Each row is a point. To make a cloud, some directions were put in groups of two or more. Within a group, all points are equally far from the middle, so they leave a hole (a ring in 2 directions, a hollow ball in 3). The other directions are filled evenly. Then the cloud was stretched, turned, moved and blurred a little. Count the holes, and give their numbers of directions, smallest first.

Cloud, 22 rows:
[[-63 -24  34]
 [-36  56  17]
 [-76  31 -14]
 [-23  55  35]
 [-42 -42 -41]
 [ 28  20 -25]
 [ 38 -17  30]
 [-48 -41 -19]
 [-63  23  56]
 [-59  35  42]
 [ -4  57 -24]
 [-26 -38 -85]
 [  4  53 -36]
 [ 15 -16 -70]
 [-69  -1  45]
 [ 30  28  32]
 [ 32  18   1]
 [-78  17  -7]
 [-68 -24 -15]
 [ 26  14 -42]
 [ 25  -4 -43]
 [ 11 -29 -49]]
Holes: 1 (2)

Cloud, 19 rows:
[[-27  47 -59]
 [-44 -28 -35]
 [ 42 -11 -18]
 [ 47  26   4]
 [-28  60  30]
 [-43  38  39]
 [-55 -24 -23]
 [ 37  37  19]
 [ 32  46  19]
 [-32 -36 -32]
 [-42  33  41]
 [ -1  66 -43]
 [ 12  33 -64]
 [ -2  72 -33]
 [-59  42 -38]
 [-25 -21 -55]
 [-49  63 -10]
 [-20  49  42]
 [-70  34 -15]]
Holes: 1 (3)

Cloud (32 x 4):
[[-34  48  33  24]
 [-55  17  31  26]
 [ 52 -13  39  44]
 [ 34 -54 -13 -53]
 [ 57   5  57   9]
 [ 22 -48  44  36]
 [  4  58  20  45]
 [-58 -13   7  44]
 [  9 -63 -24 -51]
 [-37  26 -65  -3]
 [-54  11  44  -5]
 [-27 -55 -45 -39]
 [-50   6  15 -58]
 [-22 -54  33  38]
 [-46  11 -63 -20]
 [ 54  -2  43  40]
 [-45 -40 -56 -21]
 [-50   2  17 -58]
 [-49 -12 -49 -44]
 [-41  20 -46 -49]
 [  7 -57  20 -57]
 [ 53  -2  35  46]
 [ 32  54  47   9]
 [  7 -52  58   5]
 [-24  48   9 -57]
 [-35 -43  51   6]
 [-55 -21 -35  38]
 [-35  28 -64 -15]
 [-29 -59 -53  -8]
 [-54 -29 -35  38]
 [ 47 -26  22  53]
 [ 61 -21 -43 -22]]
Holes: 2 (2, 2)

Cloud, 29 rows:
[[ -5  22 -46  30]
 [ 57  35  50  -4]
 [ 51  37  51   1]
 [ 12  48  42  -5]
 [ 42  16  24  58]
 [ 70  49  -6 -29]
 [ 50 -55   0  50]
 [-26   5 -32  32]
 [ 48  53 -28 -28]
 [ 38 -49 -38 -43]
 [ 57 -17  18  60]
 [-21   3 -49  21]
 [-41  -1   1  28]
 [ 70 -34  23 -44]
 [ 95  16 -20 -16]
 [ 77 -43 -28 -29]
 [ 89 -32 -33  -9]
 [  1 -34 -58 -25]
 [ 38 -44  10 -58]
 [ 43  43  48  -1]
 [ -7  25 -11 -58]
 [  4  28 -50 -35]
 [ 91  19  10 -29]
 [ 61 -33  50 -19]
 [ 10  31 -59  -2]
 [  8 -45 -57 -20]
 [-19   5 -50  20]
 [ 11 -62 -46  10]
 [ 67  46 -32 -17]]
Holes: 2 (2, 2)

Cloud (54 x 6):
[[  0  52  33  -1 -17 -67]
 [-26 -54 -26 -38 -51  28]
 [ 47 -38  -6 -63  42 -10]
 [-48   2  12  31 -27 -53]
 [ 47 -55 -57   6 -33  46]
 [ 49 -68 -23 -40 -46   8]
 [ 26  62 -44  10 -33 -27]
 [ 58   8 -32  -4  62  32]
 [ 33 -64  59  24  20  35]
 [ 71 -27 -37 -37 -43  29]
 [ 50  24  13  34  53 -28]
 [ 58 -41 -44  27   0  68]
 [ 35 -52  24  14  -5 -68]
 [-29 -63  35 -22   7  73]
 [ 66 -19   6 -51 -52  20]
 [-22  21 -15 -41 -39  71]
 [ 31 -72  20 -33  44  51]
 [-25  55  29  13  16 -52]
 [-30 -16   2  58 -51 -10]
 [ 69  22   1  53   9  43]
 [-17  31  55  -2 -59  10]
 [-27 -41  50  54   2  44]
 [ 72   2   3  61 -15  31]
 [ 18  30  -5 -79  35  -5]
 [-37  24  20 -70  42  31]
 [-36  14  63   9 -36  40]
 [ 24 -77  18 -22 -40 -38]
 [-39 -10   8 -41 -32  76]
 [-40 -49   9 -37  45  62]
 [ 26  60 -16  15  45 -26]
 [  1  62 -17  24   2  69]
 [ 17 -70  27  26 -51 -21]
 [ 72  -3   7  56 -41  -1]
 [-41 -11  30 -38 -64  19]
 [ 24  16  33 -74  40  -5]
 [ 26 -69 -17 -16  15  83]
 [  8  52  25  11 -42 -56]
 [-49  -5 -49  -3  50  12]
 [-35  28 -13  47  17  71]
 [-30  -5 -43  23 -20  76]
 [-37  13  31  34 -59  -6]
 [-29  27  68  13 -24  41]
 [-51  20  49  38  39  21]
 [-33  24  29  54 -34  35]
 [  6 -53 -40  18  19  86]
 [-23  38  38  28 -60  -5]
 [-37  -6  29 -40 -34  69]
 [-26  33 -30 -70 -11 -14]
 [ 49  16  49  28  48  -4]
 [-28 -27 -32  49  -1 -45]
 [ 52   5  25 -54 -52  29]
 [ 16 -74  32 -33  44  -9]
 [ 74   1 -57  16 -37   0]
 [ 71  25 -34  21 -17  51]]
Holes: 3 (2, 2, 2)
